Rows are points. The last column is the point's height on a tilted bowl or saddle (a function of degree 2), plus a little noise. Count its main directions that bend up, bend down and stay straight.

Points:
array([[ -1,  -5,  -5],
       [ 19,  14, -12],
       [  6, -51,  54],
       [-30, -39,  44],
       [ 27,  25, -11],
       [  7, -47,  47],
       [-17,  46,   8],
       [-20,  35,   2],
       [ -1,  38,  -6],
       [ -6, -25,  15]])
Directions: 2 up, 0 down, 0 straight

Points:
array([[ -1,  29,  30,  20],
       [  7, -19, -22, -15],
       [-12,  42,  33,  32],
       [ 27, -34, -50,  -4],
       [-24,  18, -37,  -4],
       [  6,  21, -33, -14],
       [ 37,  26,  41,  57],
       [ 17,  -7, -16, -18],
       [-34,  25, -32,   9],
       [ 12,   8, -19, -19],
       [-11,   4,  45,  25],
       [ 28,  30,  16,  21],
       [ 22,  34,  -2,   9],
       [ 10, -32, -21,  -9],
       [-13,  41,  62,  67]])
Directions: 3 up, 0 down, 0 straight

Points:
array([[ 15, -43,  33,   6, -24],
       [-19, -29,  17, -39,  -7],
       [ 11,  -4,  24,   3,  -9],
       [-32,   5, -37, -25,  -2],
       [  2,   2,  -8,   4,   0],
       [ 11,  24, -23, -36, -14],
       [-20,  16,  17,  10,  -4],
       [-69,  -6, -49, -47, -34],
       [ 63,   4, -24,  37, -79],
       [-19,  -9,  22,  14,  -1],
       [  4,  44,  27, -24, -28],
       [ -9, -41,   6,  10,  -3],
       [ 20,  -5, -22,  17, -16],
       [-32,  26,  48,   5, -27],
       [-19,  -6, -43, -37,  -5],
       [ 17, -10,  13,  15, -11],
       [ 37,  18, -22, -29, -29],
       [-23,  49,  22, -52, -37],
       [-44,  10,  31,  12, -13],
       [ 37, -27,  -9,  59, -58],
       [ 11,  16,   8,  43, -27],
       [  1, -39,  -5,  32, -12]])
Directions: 0 up, 4 down, 0 straight
